Every row gives one point. The points of each table are mixes of a few directions, plus a little noise. Count the directions of each table, and those that both share. Where both have some left over, give the other angles between the two spaces (their principal angles), to ten degrees, smallest first.
(in the rows, 128 means zero)

First (7 x 2):
[[147 158]
 [129 129]
 [153 166]
 [108  97]
 [107  96]
 [154 167]
 [ 99  82]]
Second:
[[129 149]
 [130 173]
 [130 164]
 [128 119]
 [124  54]
 [127 110]]
Directions: first 1, second 1, shared 0; angles 30

First, 8 rows:
[[153 172 138 152 124 150]
 [140  99 113  68 168  68]
 [120 126 134 123 111 150]
 [ 91 108 120 154  88  91]
 [112 126 127 123  84  97]
 [170 149 137  79 167 156]
 [130 133 136 128 128 169]
 [107 110 119 196 155 144]]
Second:
[[100  74 109 152 163  83]
 [125 176 127 118  59 138]
 [107 111  91 139 161 119]
 [126 113 117 131 163 130]
 [174 154 186 106 106 163]
 [135 140 136 123 115 135]]
Directions: first 4, second 3, shared 2; angles 80

First, 8 rows:
[[113 144 147 128 118  55 164 120 128]
 [ 93  97 148 130 164  61 143  73 141]
 [128 106 122 119 149 131 144 126 137]
 [127  88 121 132 154 162 110 118 135]
 [141 146 133 150  88 159  88 150 112]
 [128 144 161 161  71  73 136 159 110]
 [143 175  84  88 147 198 110 121 133]
 [150 124 106 116 132 184 129 157 130]]
Second, 8 rows:
[[113 156 120 132 137  92 104 136 120]
 [138  29 134  98  90 190 149 118 127]
 [127 100 100 106  93 122 109 119  91]
 [122 134 155 124 124 151 129 139 151]
 [125  93 123 118 133 112 145 108 124]
 [186 202 121 139 102 175 173 104 127]
 [118 143 123 163 179  96 101 161 133]
 [ 98 166 148 141 166  84 114 140 151]]
Directions: first 4, second 5, shared 2; angles 60, 90

First (9 x 12):
[[126 140 132 153 140 120 137 139 121 117 126 107]
 [131 102 119  75 103 146 109 105 142 150 133 171]
 [129 118 124 107 118 135 120 119 134 137 130 145]
 [124 155 138 184 154 109 148 152 113 105 122  83]
 [133  86 113  43  88 157  97  91 150 164 137 198]
 [127 135 130 142 135 123 133 134 124 122 127 116]
 [125 153 137 180 153 110 147 151 114 106 123  86]
 [133  92 115  53  93 153 100  96 148 159 136 189]
 [122 171 143 215 169  99 160 166 105  92 119  57]]
Second, 9 rows:
[[121 101 102  23 150 116 129 149 136 169  99  83]
 [125 120 120  94 135 124 129 135 131 142 118 113]
 [122 106 107  43 144 117 129 146 134 161 104  92]
 [137 156 156 241 104 142 128 105 119  83 161 176]
 [129 135 134 155 122 131 128 122 126 117 136 139]
 [128 131 131 139 125 129 128 126 127 124 130 133]
 [135 156 155 240 105 143 128 106 118  84 160 176]
 [131 137 137 164 121 133 129 121 124 114 139 144]
 [123 109 109  53 144 120 130 144 133 158 107  96]]
Directions: first 1, second 1, shared 0; angles 70

First (10 x 20):
[[124 118 100 150  87  99 149 130  81 121 125 159 127 103 128 127 116 157
  109 165]
 [ 99 147 155  85 140 174 130 100 196 125 116 119 111 154 143 143 115  64
  134  83]
 [136 125 123 140 126 117 127 134 112 134 131 128 136 122 124 123 132 144
  125 140]
 [136  82  92 122 108 101 126 163  68  56 132 177  79 103 119 130 126 160
  143 143]
 [166 105 130 132 174 118  90 166 113 112 147 109 125 133 109 115 160 158
  159 119]
 [113 132 147  91 146 161 121 118 174 112 122 122 106 148 135 139 124  85
  142  90]
 [118 111 137  79 151 157 111 136 159  75 126 138  80 144 130 140 127  91
  159  83]
 [112 156 145 126 124 146 140 100 163 164 120 112 149 139 138 132 118 101
  113 122]
 [143 170 160 157 158 137 119 108 165 214 134  67 195 147 127 115 145 128
  114 130]
 [133 134  91 196  65  72 165 122  51 169 127 150 172  87 126 116 116 192
   81 207]]
Second (9 x 20):
[[130 102 132 106 141 132 128 158 134 109 154 129  64 108 160 156 142 108
  145 138]
 [125 134 113 115 119 128 149 126 139 145 140 101 174 132 125 181  90 108
  111 171]
 [140 148 104 146 161 157  90 136 116 160 114 121 147 135 145 118 144 153
  116 151]
 [ 80 128 121 106  60 120 162 107 118  73 107 199  68  89 131  65 147 122
  127  93]
 [144 133 108  88 161 136 123 157 152 135 160  67 196 131 107 163 126 114
  137 169]
 [131 132 130 130 128 124 130 123 130 133 128 119 150 135 117 130 121 129
  127 127]
 [114 121 142 115 105 118 164 129 146 137 152 122  99 103 155 160 121  95
  122 149]
 [153 117  95 137 168 149  79 141  97 110 104 135 147 165 113 149 105 158
  133 132]
 [136 137 207 208 110  88 128  75 120 151  94 157 108 153  99  30 155 165
  135  20]]
Directions: first 3, second 6, shared 2; angles 70

First, 9 rows:
[[149 138 113 121 128 164 156 110 130 156 151  97 128  98 125 124 155 142
  134 132 166  99 118 112 147  79 102 123 136 126 124 106]
 [154 124 137 100 159 132  93 189 184 103 160 112 119 117 124 118 152 163
  135 149 130 113 125  86 129 105  84 157 127 118 100 164]
 [147 116 113 145 131 138 156 103 145 131 136 102 105 107 111 135 138 145
  111 106 164 125 129 108 159 121 111 134 133 115 126 100]
 [112  79 117 156 112  58 118  69 100 118  61 148 128 183 111 147  74  62
   86  71  78 150 139 168 134 237 209 134 113 119 181 128]
 [152 153 141 134 147 176 122 119  77 174 158 117 149 124 130 121 136 129
  133 149 172 106 110 100 117  87 138 111 139 140 127 115]
 [129 135 127 194 145 105 144 115 127 138  78 123  79 137  95 140 118 109
   82  90 104 172 154 117 161 182 148 132 124 122 136 142]
 [ 91  97 135  76  88 113 118 160 174  48 171 162 148 119 168 128 117 179
  174 148 143 133 123 154  95 118  92 138 129 120  98 104]
 [125 145 100 107 103 147 166  80 104 182 107 111 152 113 135 125 148  92
  142 134 111  92 117 168 137  93 133 105 124 141 155 120]
 [ 94 164 172 122 138 122  80 203 113 104 128 181 143 152 155 116 114 133
  156 175  83 162 138 137  73 134 134 120 126 150 103 178]]
Second:
[[145 131 135  92 159 111  90 169 144 148 137 112 117 100 126 122 130 189
  160 115 144 110 209  96  97 107  85 113 170 124  70 135]
 [132 134 116 117 125 113 138 104 153 132 106 120 139 132 118 132 144 121
  132 119 115 108 125 141 133 119 128 125 128 128 136 134]
 [131 158 133 176 101 145 195 118  84 108 101 192 102  90 113 136 112  83
   69 147 108 161  19 159 153 140 165 155 105 195 160 161]
 [143 121 160 211 114 162 165  83  84 137 137 167  85 122 138 127  92  83
   72 134 128 109  50 114 152 159 206 168 113 112 176 120]
 [121 138 131 163 142 140 177  79  77 127 112 163  83 123 105 144 116  70
   79 116  99 147  29 158 150 136 159 149 106 171 174 126]
 [121 130 113 111 142 114 137  95 136 132 109 117 127 141 110 138 143 109
  129 109 108 124 112 150 133 118 121 122 122 138 143 123]
 [122 113 126  96 154 119  89 141 140 138 145  96 133 145 131 126 135 154
  159 114 138 124 186 114 110 118  97 111 142 105 105 109]
 [137 131 113  84 111 103  97 162 192 127 121  96 178 127 138 116 153 178
  175 135 142 104 209 117 111 110  93 105 149 105  88 143]
 [126 110 126 107 100 129  81 175 173 119 155  93 184 151 162 110 135 170
  172 151 161 121 211 101 115 133 111 110 134  73  99 120]
 [102 114 129 123 133 144 111 154  99 112 157 124 132 150 139 128 119 122
  132 139 138 175 129 131 125 139 114 122 112 129 128 108]]
Directions: first 6, second 5, shared 0; angles 30, 40, 60, 60, 90

First:
[[121  38 154 218 159  62 109 185  91 105 191 142  42 146 108 113 170 101
   89 116 227 143  83 137   7 137 101 171 233  45 113 186]
 [128 157 126 102 116 143 119  95 138 133 106 120 145 109 133 128 120 136
  143 138 102 121 145 114 168 122 142 121  97 149 137 126]
 [127 115 111 154 149  90 128 153 129 126 141 138 128 152 110 129 124 113
  125 118 146 121 107 143 110 142  93 135 146 104 119 128]
 [134 150 119 102 125 141 123 110 127 134 125 125 153 123 133 122 110 133
  130 132 107 132 127 130 161 126 142 115 102 157 123 119]
 [128 139 110 129 137 111 130 132 138 132 123 132 146 141 118 132 117 123
  135 124 120 117 122 136 141 137 106 125 117 127 125 117]
 [133 156 110 111 135 114 108 102 130 134 122 125 155 123 120 119 106 125
  137 135 113 123 119 127 168 132 126 123 100 147 123 129]
 [132 139 139 101 111 169 137 115 126 132 121 121 136 116 147 128 126 142
  126 133 108 139 143 123 145 116 160 115 111 156 131 118]
 [127 108 136 133 121 157 163 165 126 126 137 132 121 148 141 139 137 133
  116 116 131 138 133 142  98 127 132 120 144 126 126 105]
 [132 129 143 110 114 162 128 116 117 129 133 122 125 114 145 121 129 139
  119 134 122 144 135 123 132 116 164 121 122 150 127 130]
 [118 135 147 119 103 159 143 114 146 128  94 120 115 108 139 147 150 141
  147 134 111 115 170 105 132 115 139 131 120 123 154 123]
 [127 143 110 130 137 102 119 120 140 131 115 130 144 131 113 130 119 121
  141 128 121 112 124 128 147 136 104 131 116 122 129 127]]
Second:
[[135 122 126 133 113 110 112 141  92 120 163 118 118 111 133 116 126 133
  115 108 144 115 127 145 137 117 140 142 155 134 135 123]
 [125 166 112  99 155 220 136 130 102 126 139 118 112 121 151  89 109 150
   88 179  72 147 160  82  92 123 155 136  38 168 148 100]
 [141 124 133 133 115 110 125 109 130 139 131 139 139 116 121 137 124 119
  142 113 138 137 124 132 139 136 121 122 117 120 120 134]
 [130 118 124 135 121 102 119 145 111 122 150 123 127 130 127 125 128 127
  121 106 147 116 116 154 138 124 129 132 167 129 125 126]
 [134 112 148 128 126  98 127  72 176 141  77 144 158 115 109 167 127 110
  179 139 132 146 117  77 148 121 116 130 105  81 114 191]
 [133 128 119 117 151 133 131 127 131 129 126 133 150 142 126 126 107 126
  123 144 116 145 108 109 129 123 131 127 105 129 113 143]
 [160 119 137 133 112  90 128  76 145 157 124 158 169 111 110 152 105 103
  164 107 140 162 106 120 153 145 111 111  82 107  97 155]
 [135 121 123 132 118 109 114 142  95 121 162 119 123 117 133 116 124 131
  115 108 143 118 122 147 137 118 138 138 153 134 131 124]
 [ 96 129 125 139 140 135 150 176 162 118 100 123 109 182 125 136 161 130
  122 129 133 103 130 176 109 149 106 107 189 135 130  90]
 [102 122 124 137 138 122 139 174 145 114 116 118 112 168 127 132 153 130
  119 123 139 102 123 171 118 136 116 119 197 132 130 104]
 [117 149 136 121 119 177 125 117 117 121 118 114  90  98 144 114 145 147
  118 154 105 118 176  93 106 118 146 146  97 137 164 118]]
Directions: first 4, second 5, shared 1; angles 40, 50, 60
